Every row gives one point. Any point is a mix of the corners, with weights that add up to 1. It lies inside the corners' shape when no weight is negative. Is each point inside? If not, which corners have a negative weight?

Corners:
(1): [4.3 4.5]
(2): [-4.4 -2.2]
(3): [ 0.0 -4.3]
Points:
[2.3 2.7] -> inside
[2.4 2.7] -> inside
[3.8 3.9] -> inside
[-0.6  0.5] -> inside
[-3.6 -5.1] -> outside (1)
[ 2.2 -1.5] -> outside (2)
[-2.9 -1.4] -> inside

Corners:
(1): [-2.1 -0.6 -3.5  0.8]
(2): [ 3.8 -7.2  0.0 -1.8]
(3): [-0.8 -7.0  3.1  1.5]
(4): [-4.7  2.4 -1.5 -3.6]
(5): [ 1.2  2.6 -1.2  7.2]
Points:
[-5.0  5.8 -3.8 -0.4] -> outside (2, 3)
[-3.6  6.0 -3.4  0.6] -> outside (2, 3)
[-1.1 -0.2 -2.5  2.1] -> inside
[-3.0  1.2 -1.4  0.3] -> outside (2)
[-1.4 -2.8  1.2 -0.9] -> outside (1)
[ 1.9 -5.1 -0.5 -1.1] -> inside
[-1.9 -1.2 -2.3  0.6] -> inside

Corners:
(1): [-1.9 -6.6  4.7  1.0  4.7  2.0 -6.4  2.7]
(2): [ 4.1 -0.1  0.6 -3.8  2.7 -1.1  0.2 -2.2]
(3): [-1.0 -4.8 -5.6  1.4 -3.9  2.8 -4.4  3.0]
(4): [-4.7  0.5 10.0 -3.2  5.4 -4.4  6.3 -0.3]
(5): [ 4.0  1.2 -4.2 -3.2 -0.9  4.9  4.4 -3.4]
(6): [ 1.3  1.9 -3.1  1.9 -0.4  0.3  4.2  1.6]
(7): [-3.0  5.0  5.5 -0.5 -1.6  1.6  2.7  4.3]
(8): [ 1.4 -2.2  6.8 -3.4  0.4 -1.0  1.3  4.2]
(9): [ 3.5 -1.9  3.4  1.7 -1.3  2.2 -2.9 -1.0]
Points:
[-1.8 -1.2  3.7  0.8  0.5  0.2  0.6  3.5] -> outside (2, 5)
[ 2.3 -4.4 -0.5  0.2 -0.9  2.4 -2.3  1.9] -> outside (2, 4, 7)
[ 0.3 -2.2 -2.0 -0.3 -1.7  2.1 -1.1  1.4] -> inside
[-0.1 -1.9  4.4 -1.4  2.1  0.3 -0.8  0.6] -> outside (6)

Corners:
(1): [ 1.4  1.9 -3.0 -3.4 -1.6  4.0  1.2 -1.0  1.2 -3.5  2.2]
(2): [-5.8  0.4  5.8 -0.7  1.7 -0.3  4.2 -3.9 -0.1  6.2 -5.2]
(3): [ 0.2  1.1  0.9  6.2 -2.5 -3.4  5.1  4.2 -8.0 -4.9  6.9]
(4): [ 1.5 -2.5  2.2  2.0  0.2  1.5  2.0  4.4  6.5  1.3  3.2]
(5): [ 0.1  2.4  3.1 -3.2 -7.7 -1.2  3.5 -3.0 -3.3 -0.5  1.7]
(6): [ 1.0 -3.1  1.2  2.2 -2.9 -1.1  0.4 -1.7 -0.1 -0.6  5.9]
(7): [-1.9 -3.1 -5.5  2.7 -4.7  4.3  2.0  0.3  3.9  2.6 -3.9]
(8): [ 3.7  3.5 -2.0  5.4 -2.9  1.5  4.3  0.8  7.4  1.7 -1.2]
(9): [-6.0  1.5  5.7  2.1 -0.9  0.5 -3.3 -6.2  3.4  9.4 -1.1]
(10): [-0.1 -1.8  7.1  3.2  6.3  0.3 -6.5 -0.2  5.4  9.3 -5.5]
(11): [-8.9 -3.3 -0.5 -4.2  2.4 -6.0 -4.0 -1.1 -5.5  5.0  1.3]
(12): [ 1.1 -1.6 -4.0  2.1 -1.1 -0.3 -2.4  4.3  4.2 -6.0 -4.3]
Points:
[ 2.4 -0.9 -0.2  5.5 -3.3  0.9 -0.1  2.8  5.0 -0.9  0.1] -> outside (1, 2, 11)
[-1.7 -2.2  0.0  3.5 -0.9 -0.2  0.6  0.6  1.5  1.9 -0.6] -> outside (1, 5)
[-4.8 -1.1  2.9  1.0 -1.3 -0.6  0.8 -0.6 -0.3  4.7 -2.7] -> outside (1, 6, 8)
[-0.8 -1.0  0.9  1.4 -1.1  0.5  0.0  0.1  2.5  2.4 -0.8] -> inside
[-0.4  1.8  0.7  0.2 -1.9 -1.4 -1.3 -1.7 -0.6  0.3  2.2] -> outside (2, 4, 7)
[-2.2  0.2  0.1  1.1 -2.6  0.0  1.3 -1.5  0.9  1.8  0.8] -> outside (10)
[ 0.0  2.0  3.0  3.2 -2.2  0.3  2.5 -1.8 -0.1  2.5 -0.2] -> outside (4, 11, 12)
[-0.6 -1.3  1.0  2.7 -1.4 -1.0  0.3  0.3  1.3  0.6  0.5] -> outside (1)
[-2.6 -1.2  1.9  1.9 -0.4 -0.8 -0.6 -0.7  1.8  4.4 -0.5] -> outside (1)

Corners:
(1): [ 4.3 -0.5 -5.6  1.0 -0.9 -0.4 -0.6  8.9  0.0  1.7 -5.3  4.1  0.5  1.6]
(2): [-4.1  0.0  3.5 -2.3  7.3  1.4  5.8  1.7  4.4 -4.4 -2.6  2.0 -1.1  5.9]
(3): [-4.2  0.1  0.2  5.0 -2.1 -1.8  0.1 -1.0 -8.8  0.1  5.0  0.7  2.0  0.9]
(4): [-0.3 -0.9  0.0 -1.6  3.0 -1.1 -0.1 -1.2  0.8 -4.4  6.7 -3.0  1.3  1.3]
(5): [ 0.3  3.4 -6.4 -4.4 -0.8  0.4  0.8  3.8 -7.0  0.6 -3.4 -0.1  0.3 -3.4]
(6): [-0.3  5.3 -4.6 -1.8 -1.0  4.4 -5.5 -3.0 -0.1  3.2  2.6  6.2  3.8  1.7]
(7): [-2.9  0.2 -2.0  1.7 -2.7 -2.0  1.2 -2.2  0.3  2.8  5.9  1.8 -1.6 -1.9]
(8): [ 1.3 -2.0 -3.3 -0.1 -0.2 -1.6  7.7 -1.6  2.9 -5.6 -5.4 -0.5 -2.5  5.4]
(9): [-1.7  5.7  0.8  0.3  0.3 -3.5 -2.0 -2.9 -0.4 -1.3  1.9  0.2 -1.5 -1.8]
(10): [-4.0 -1.4 -4.4 -3.0 -8.1  0.8 -6.1  1.6 -3.2 -1.0  3.4  0.1 -1.1 -2.8]
(11): [ -1.5  -2.2   1.8   0.5  -0.2   0.2  -0.7 -11.6  -0.3  -3.0   4.8  -1.4
  -9.1  -0.3]
(12): [ 0.9  2.3 -3.8  5.6 -2.3  6.2 -2.7  3.8 -0.3  0.6 -2.0 -0.9  6.2 -3.3]
(13): [-4.5 -1.1 -7.9  2.7  1.2 -2.6 -7.8  1.5 -0.6  4.0  0.1 -2.0 -2.9 -1.5]
(14): [ 4.3  2.3 -4.0 -3.2 -2.2  1.3 -5.6  0.4 -2.2  6.1 -1.1  2.7  7.9 -0.7]
(15): [-3.2 -4.8 -0.9 -2.1 -0.9 -0.4 -1.2 -6.3  0.3 -4.2  4.7  4.0 -3.9 -6.2]
Points:
[-4.1 -0.1 -2.0  1.7  0.1 -2.8 -1.6  3.3 -3.4 -1.3  3.6 -1.6 -0.2 -2.8] -> outside (6, 8, 11, 14)
[ 0.1  1.9 -4.5  0.5 -2.0  0.6 -3.1  0.7 -2.5  1.3  0.8 -0.1  1.3 -0.9] -> outside (2, 15)
[-3.3  1.0 -1.7  1.3  2.0 -0.2 -1.3 -1.0 -0.4 -0.4  4.1  2.4 -0.5 -2.5] -> outside (8, 10, 11, 14)
[-1.1  0.9 -2.4 -1.8 -1.4 -0.6 -3.4 -1.3 -2.8  2.0  1.7  2.5 -0.3 -1.4] -> outside (4, 8, 12)
[-3.5  0.2  0.0  0.2 -1.8  0.3  0.4 -3.7 -2.8 -3.0  4.2  0.2 -2.0 -0.6] -> outside (1, 13, 14)
[-1.0 -0.2 -1.7 -0.2  0.1 -0.2  0.2 -0.1 -1.4 -1.2  0.3 -0.1 -0.6 -0.4] -> outside (6)
